Each row of a before or after table is a point. One or more steps were done to the points. Then noise was added and the rows were shuffled. The steps act on columns, c1 being the first. Write out the steps. A step turns or swaps two columns, mirrors them in a line or flattens them onto one, adds a multiple of one to another, or multiplies or shifts one. Angles are multiples of 10 degrees, from the lower column toward the higher: turns from -170 to 170, lines from 10 to 170 but not 90. Use the fewest steps. Two steps may share a column if one is a turn and the other turns, adds or multiplies; they go together, in the order done. Otherwise the lowest column goes first.

Before, 10 rows:
[[ -8 -10  16]
 [  4   3 -67]
 [  9   1 -52]
 [  4  -6  26]
 [ 18 -25 -32]
 [  4 -18  -5]
 [-23  16  -1]
 [ -8   4  13]
 [-23 -18  -1]
 [ 18  94   1]]
After (10 x 3):
[[ 14 -95   5]
 [-23  14 -10]
 [-16   9  10]
 [ 34  27 -24]
 [  4  20   0]
 [ 35   0 -39]
 [ -6   3  22]
 [ 34  -1 -57]
 [-14  -2   7]
 [-22 -12 -17]]
Steps: turn c1 and c3 by 30 degrees; multiply c2 by -1

Before:
[[-28  18 -11   1 -11 -21 -11  -5]
 [ 12 -32  39  43  50  33  18 -43]
 [  8  20  32  19 -39 -16 -32 -44]
 [ -4 -45  28 -16 -10  37 -30 -13]
 [-34 -51  26   5   4 -32 -37 -32]
 [-11  19 -31  40 -33  -8 -24 -11]
 [ -7  11 -21 -45 -14  -3  19  -6]
 [ 35  38 -26 -41   7 -26 -25  16]
 [-28 -33  -7 -14   3 -34 -27  34]
 [ 21 -14 -33   0  15 -36  -4 -48]
 [-22   6 -16 -13 -11  24  28   6]
 [ -5  17  21 -47  23  25 -40  25]
 [-10  -7  25 -24   8 -28   5  34]]
After:
[[  4   9  26   6   2 -14 -36  59]
 [  0 -22 -33  65 -32  -6 -24  -7]
 [  0  -7 -21 -71 -13  -2  21  -4]
 [-14  19  26 -25 -11  34 -31  46]
 [ -7 -13  41  68  49  23  17  50]
 [  3 -10 -12  -2 -16  -9 -10 -11]
 [ 15 -30 -32  -3  15 -39  -1  38]
 [  9  47  -7 -23   3 -21 -25   6]
 [ -8   9  18 -73  22  27 -40 -31]
 [  4 -47  30  32 -38 -19 -31  11]
 [-11  -1 -16 -21 -12  27  29 -10]
 [  9  28  21 -39   6 -21   6 -14]
 [ 13 -12 -25 -69   9 -33 -26 -39]]
Steps: flatten c1 and c6 onto the line at 110 degrees; turn c2 and c8 by -130 degrees; multiply c4 by 1.6

Before:
[[-17 -13   4   4   5   2   4 -11  23  10  20]
 [-16  -1  -4  -8 -19 -34  -7   4  -1 -28   5]
 [ 12 -15   0  -7 -26  14 -17 -37 -30 -31 -17]
 [-19   3  10 -10 -13  26 -22   5  21 -22   4]
 [  2 -20   2  17 -14  11 -25  10  19  -3 -14]
 [ 39  -6 -23  -8 -12   0  -9 -22   6 -27   9]
 [ 29 -30  26 -11  22 -12 -11   1  -7 -18  -7]
 [-11 -29  -5  25  27 -21   0  -3  15 -32  56]
 [ -9 -17  -7   9  28  21  31   2 -11 -21   8]
 [-12  38   3  -2 -17  22  -9  -5 -84 -16  -7]
 [-10  12 -18  -7 -19 -15 -15   7  -4 -21 -10]
 [-16   2 -21  -3  67  -7 -21 -17  15 -24 -12]
 [ 16 -12  66  31  13  -1  -3  -3  21 -19 -16]]
After (13 x 11):
[[ 21 -52 -43 -27  12 -15 -38  -4 -18 -10  19]
 [  4 -12  11  -3 -27 -15  54 -38  32 -30  11]
 [-16 -12   6   0   4   9 -16 -12 -25   4 -16]
 [ -2 -18  21 -22  26 -38 -37  -3 -24  -6 -52]
 [  5  14  16  -8  66 -22  58 -16 -13  -9  15]
 [-23  -4 -11  -2 -13  -1  73   6 -21 -36  -2]
 [-16  27 -26  -2 -16   1  26  -7  83 -27  -7]
 [ -1  -9  16   7  29  -3 -94   3   9 -31  -9]
 [-22   2   3   3 -19 -43  30   4  -1   7  -5]
 [ 36   8  21   4 -11 -20  34 -22  -7 -15  -8]
 [ 35 -39  -2   4  23 -20  46   2   8  -3   7]
 [-16  22   6  -2 -19 -25  49   6   6  -3  10]
 [ -2 -16  11 -27 -15   4  39  10 -17 -10  17]]
Steps: add 0.3 times c5 to c1; mirror c2 and c3 in the line at 160 degrees; turn c4 and c7 by -150 degrees; multiply c7 by 3; turn c6 and c10 by -50 degrees; turn c9 and c11 by 170 degrees

Before, 9 rows:
[[ 11 -21   8   9 -51  12 -19  21  -4 -31 -24 -14  60 -31   2  61  36   6]
 [-20  18  -3   6  34 -21 -13  32  -3  -6  36  23 -19 -34  30  -8 -45  -1]
 [ 25  35   6  -9  11  13   2  27  35 -17   8  -9   3 -40  30 -31 -28  -4]
 [  3 -21   1   4 -46   6 -34 -40 -13 -37 -40 -24  26 -29 -57  34  25  17]
 [ -3  20  -7 -26  29  -6   0  -8  31  16  57  38 -14 -84  46  -3 -25 -16]
 [  3 -21  19  13 -14 -18 -15  -9  -5   6 -53  -9  58 -27 -17  12   6 -23]
 [-10 -10   6  11 -68  29 -20  -8   1  10 -21 -18  33 -16 -25  47 -11 -21]
 [-16  18  -5  20  23 -26  -5   8  53 -16  55  32 -10 -25  32 -37 -12 -45]
 [-22 -22  28 -30 -32   9 -10  -6  -8  -5 -31 -20  12  -5 -15  32  39 -15]]
After:
[[-37  12  -6  24  20  35  -5  11  52  38  56  -5  -7  28   8 -33 -14  46]
 [  7  43   2   4 -49 -45 -35 -44 -10  -5 -39  46  28   0  23  36  21 -18]
 [-56  16  32 -33 -31   4 -14  -1 -10 -16 -33  12  11 -19   1  32  36  10]
 [ 12  33  20  11 -15  -8 -13  -6  -5 -12 -56  -1  59  -7  28  13   5  24]
 [-28  24   5  16 -65 -49 -18  -7   2 -17 -24   0  38  -1 -17  50 -13  23]
 [-50  22  -2   5  33  13 -14  29  -3  19  40  -7 -19  31   6 -10 -45   0]
 [ -3  63  -8 -27  27  26  -1  -8  33  27  60 -39 -14  64 -18  -4 -26  14]
 [ 60  18   6  -5  10   6   1  28  33   0   9  24   5  45 -25 -33 -28   4]
 [ 27  36  14   9 -53  16 -20  27  -5   2 -25  33  60  -4 -10  60  33  -4]]
Steps: multiply c1 by 2.5; turn c2 and c14 by 120 degrees; turn c6 and c15 by -120 degrees; add 0.5 times c17 to c6; turn c10 and c12 by -120 degrees; multiply c18 by -1

Before:
[[ 35  -7  15   9 -10   8  19   0   6  -9   6 -11  21 -14  24  -7 -22  -8
  -14  22   9  -9 -10 -10]
 [-11  -1 -13  -4  16  11  18  10  23 -16  19  -7  -3  95   9  -4 -18 -12
  -24 -12   6  -6  -1  16]
 [-11  -7  12   4   3  12 -26 -15  -5  21  11 -13 -11  -9  -2  -9 -14   0
   59  -6  39  32   1  23]
 [  6   0  -3  -7 -30   1  18  12 -21  34 -14 -10   8 -16  -1  -6  -6   4
   10  -7  -6  -4   0  22]
 [ -1 -12  -1  29  -4   3   9   8 -11 -17 -11 -19  -9 -15   0   8  29   9
  -15 -12  -1  -9  -9  17]
 [ -1  -6  14  -7 -22   8   6   4 -13  -4   9 -17  -9 -10  -1  -1   4  -4
  -12  -3  -3   0 -22 -10]
 [  0   0  10  10 -16   1   9  -1 -21 -11  13 -12  26 -13   3  -8  -1  11
    3  30  -3   6  -4  14]
 [  1  13   7   2  -3   9   6  10 -18   3 -22  -1  -8  78  10  -9 -11   3
  -24 -11  -2  43  -4  23]
 [ -3 -10  13  14 -28   7  16   9 -21   1  10  41  -1 -12  29  -9 -13  13
   27  -1  11 -11  -6  15]
 [ 12 -10 -10  -6 -12   5  -8 -14  10   0   9 -14  -1 -10   7  -5   9  11
  -16  -7   5   8 -14  26]
 [  1  40  13  -9  15  10  -3  11 -16 -15  18 -21  -7 -10   6  12  29   8
   21  -8  -4  -4  -2   9]]
After (11 x 24):
[[  8 -17  12  26  -8   6  -5 -15  12   4   7 -12 -10   2   2  13   5   7
  -13 -10  -3   9 -11  27]
 [  0 -17  -7  42 -30   5  10   8 -19  -2   6  30  28 -17  28  16 -15  12
   28   1  16   9  -5  12]
 [-11  60  12  24  11  10  74   9  21 -13  18  -4  -1  20   6   4 -20 -15
  -23 -13  -3   1   1  15]
 [  1  26  -8  20  16  10 -31  13 -15 -17  18 -19  -7 -16   9 -13  31  12
   21  -5   8  -1  -3  11]
 [ 35 -13  -4  43  -9   8   6   0   9 -11   3   6 -26 -19  24  13 -21 -11
  -17  21  11   9  -9 -10]
 [ -1  -6 -11  41 -17  -1  -4   1 -26 -10  14   7 -29 -11  -4   8  -4   9
    6  32  -5   8  -3  16]
 [  3  62  -6  29  -2  12  48  13 -18   3 -21  -6   8  19 -20   9 -10   1
  -21 -11  -4  43  -4  21]
 [ -3 -16  -2  55  -2   3   1   9 -12 -19 -14 -22  -6  -9   5  -8  30   5
  -13 -11   1 -11  -6  15]
 [ -5 -16 -13  20 -25   7   1   3 -15  -1  11 -18  -3  -7  -5   1   1  -7
  -10  -2   7  -3 -20 -14]
 [ -9  -8  11  33  -2  12 -18 -15  -5  22  12 -17  -1  25 -20  20 -13   2
   58  -7  30  25   2  21]
 [  5  -9   0  23 -30  -1   2  10 -20  36  -9   0 -12 -19  -1   1  -5   8
   11  -6 -11  -7  -2  22]]
Steps: turn c2 and c14 by -40 degrees; turn c7 and c14 by -60 degrees; turn c3 and c21 by -150 degrees; turn c16 and c21 by 160 degrees; shift c4 by 30; mirror c12 and c13 in the line at 20 degrees; turn c15 and c22 by 40 degrees

Before:
[[ -2   4  34  -8   0  24 -19  36  35   5 -57 -16  43 -38  -5  18 -11 -39
   -8  48  10  -6 -30   2  -1  -3 -37   6   4   0  14  -6  11 -17 -31 -21
  -27  21 -19  -4 -32 -13  13   8   2   3  -3 -16  36  36  12   0  -5  26
   41  15  -5  15  18   3 -31   6  -1  -1]
 [  2  16  68   5   1  21 -50 -20 -36  -6 -12 -38  42 -15  42  37 -23 -16
  -18  35 -29 -18  19  16  43  -8 -20 -41   9 -38  32  37 -19 -35  32 -11
    1  24 -45  11 -17   4  -9  23 -19  -5  -3   6  19  15  12 -14   6  -7
   13   6  -8 -21 -18  -1   7 -42 -28  18]
 [-39 -40  41 -59 -36  13  57  11 -42 -16  79 -37   3   5  19   6  15  46
   -5   7 -23 -16 -46   8  40  68  26 -53  45  21  13 -72   5 -57  18  64
    9 -43  16  31  27   5 -23  25 -30 -40  39  44 -46  34 -54 -15  56 -17
  -52 -52  27 -21  60  34  50 -52   0 -28]
 [-52 -75   0 -24 -59   8   4   6 -19 -18  37 -18 -16  40   4  -2  28  50
  -14 -19  25 -18 -62 -42  20  46  24 -15  19  49 -15 -18  14 -11 -34  59
  -52 -30  23  34  -1  14 -44  10   8 -31   5   8 -59  23 -36  10  46 -31
   45 -14  70 -59 -36  68  53   3  33 -30]
 [ 29 -33  20  -2  10  -2   8   2  39  15 -10   4   2 -27 -25  -7 -15  -6
  -23 -38  -7  28   1   5 -10  -9   1  37 -25  -9  16 -41  19   6 -48 -14
  -24  21  38  10  34 -35   6  24   4   7  10 -35  12 -17  27  34  -8   9
   19   1   2  21   9  15 -27  31  19 -25]
 [ 34 -34  19   4 -23   3  16   6   0   4 -16  15   9  -8 -21  14 -16 -33
  -18  -7 -11  26 -22  16   2  -9  24   8 -22  45  -8 -48  23  11 -45 -23
  -29  13  28 -27  24 -16  -1 -38   4  24  11   0  30 -11  24  56   0   4
    9 -36 -31  27  47  40 -37  19   3 -48]
 [  7  35  44  36  -5  19 -33 -19   8 -13  -6 -25  46 -14  -6  33 -20  -6
  -30  -5  -5  18 -13  31  63  14   4 -13  13  20  34  28 -35  -4  -7  -1
   31  42 -33  32 -41   3   0  19 -22 -43  38   1  23  22  35  20 -21  -5
   14  22  13  10 -21 -17  12  -3 -43   2]
 [ -2  17  -9  20   2  30 -13  24  25  -5  -7 -16  25 -18   4  41 -37 -30
  -18  27  25  17  26  -8 -12  -8 -31  -4  -8  29  10  20   7 -32  12 -21
   -2  32  -9 -11  -8  -8   3  26   5  17  16 -12  16  20  35  26 -11  -9
   44  25 -32  32 -24  19   0   6 -26  -3]
 [ 32  -4  29   2   0 -16  -1 -10  33  14 -24  21  11 -37   8   0  -3 -32
  -20  17 -25  29  13  16   4 -25 -22  18 -21  65 -19 -51  25  35 -43 -25
  -18  17  55  42  34 -14  36   2  -9  -8  27   2  34  -8  14  43  -7  24
   12 -25 -24  -4  15  40  11 -16  39 -31]
 [-10 -44  24 -19  -1  20 -14  19 -17  -8 -50  -6   8 -51 -14 -10  -9 -24
  -34  10  38   6  10   8 -40   1   4  18 -11  13 -18   1 -17 -14 -38 -25
  -22   9  13  22 -10  -2  10   2  36  16  10   4  12  17  41  31 -21  18
   29  -1 -28  15  13  18 -14  10  16  -9]
 [-46 -72  48   5 -63   8 -12 -35 -10  -1   9  12   9  47  30  -8  42  48
  -19 -27  43 -18 -29 -21  32  42  45  36  19  25  -1  14  43   4  -5  50
  -32 -22  13  71 -62 -31  18  19 -46   5   7  36 -34 -25 -27  31  53  12
   25  26  33 -28 -41  -1  36   8   3  35]]
After:
[[-48 -70  48   5 -64   7 -12 -34  -9   0   7  12   8  46  29  -8  42   8
  -17 -25 -53 -16 -30 -20  32  44  46  38  19  24  -1  14  40   1  -5  29
  -33 -21  16  73 -60 -29  17  18 -46  -4  47  34 -33 -25 -26  32  44  11
   23  26  35 -30 -40  -2  35   7   3  34]
 [  9  38  45  37  -6  18 -30 -19   9 -14  -7 -25  44 -15  -5  34 -19  36
  -28  -5  20  18 -11  30  64  14   0 -15  15  22  34  26 -36  -5  -8  -1
   34  44 -32  33 -42   0   0  17 -22  44  -5   1  24  22  34  22  -5  -5
   13  23  13  11 -22 -17  15  -3 -42   1]
 [ -2  16  -8  19   1  28 -13  24  26  -6  -8 -19  24 -19   3  43 -36  16
  -18  27  11  16  25  -6 -12  -8 -17  -5  -7  27  10  20   7 -34  14 -11
   -1  32  -8 -11  -7  -7   0  26   5 -16 -30 -14  15  20  33  27  23  -9
   44  26 -35  33 -25  20   2   5 -29  -2]
 [-37 -40  41 -61 -36  13  58  10 -40 -17  79 -38   4   5  19   7  15  38
   -6   7 -55 -17 -46   8  39  66  66 -53  43  23  12 -74   6 -57  18  27
    9 -43  16  30  28   2 -23  23 -30  40  46  44 -48  30 -55 -16 -22 -16
  -52 -50  27 -22  59  32  51 -51   3 -30]
 [ -1   6  35  -8   0  24 -16  35  35   6 -57 -15  41 -36  -6  18 -11  -3
  -10  48   4  -5 -28   0   1  -2  -4   3   4   1  14  -6  13 -14 -32 -23
  -29  23 -17  -3 -33 -13  15   8   2  -3 -39 -16  35  36  11   0  12  25
   41  14  -4  13  20   4 -31   7  -2   0]
 [  2  16  69   5   4  20 -49 -23 -36  -7 -14 -37  41 -15  43  38 -23  -3
  -18  34  -6 -17  17  17  41  -7   4 -41   9 -39  35  38 -20 -35  32 -19
   -1  27 -47  12 -16   5  -9  22 -20   7 -18   6  20  14  12 -16 -28  -8
   10   9  -8 -22 -17  -4   7 -42 -29  19]
 [ 32 -33  17   3 -23   3  17   5  -1   4 -15  16   8  -7 -20  17 -14  12
  -17 -10   1  24 -21  16   2  -9  -2   7 -24  46  -8 -45  26  13 -45 -31
  -30  15  29 -29  25 -15  -1 -38   2 -26 -32   2  29 -13  21  54 -10   5
    9 -36 -34  26  47  41 -37  17   4 -47]
 [ -9 -44  23 -21   0  21 -14  18 -18 -11 -50  -7   9 -52 -14 -10  -7  11
  -34   8  21   7   8   8 -40   1  -4  19 -12  12 -17   2 -18 -14 -39 -27
  -23   7  13  22 -10  -1  11   0  36 -17 -24   6  14  19  41  32  38  18
   32  -3 -29  14  14  19 -13   9  17  -9]
 [ 33  -3  30   3  -1 -18   0  -9  33  13 -24  21  10 -38   7   0  -2  25
  -21  17   7  30  13  16   5 -26 -19  19 -22  64 -19 -51  23  36 -43 -17
  -17  19  55  45  33 -15  37   4  -8   9 -32   1  36  -8  15  45 -25  26
   14 -25 -23  -5  16  40  11 -15  39 -32]
 [-53 -75   2 -24 -57   8   5   7 -20 -18  37 -19 -16  39   2   0  27   3
  -14 -21 -47 -18 -64 -43  18  46  42 -14  22  47 -16 -16  12 -12 -35  43
  -53 -31  26  35  -2  12 -45   9  10  32  48   7 -60  23 -36  11  27 -31
   43 -12  69 -57 -35  69  55   2  34 -30]
 [ 31 -33  20  -3  11  -1   8   3  38  14 -12   4   3 -28 -23  -5 -13   8
  -23 -37   7  28   1   5 -10  -9 -35  36 -25  -6  17 -43  19   4 -46  14
  -25  21  38   9  33 -35   4  25   3  -7  -7 -33  11 -17  28  35  -6   9
   19   3   4  21  11  15 -27  28  20 -26]]
Steps: swap c18 and c47; add 1 times c20 to c27; turn c27 and c36 by -40 degrees; turn c21 and c53 by 90 degrees; multiply c46 by -1
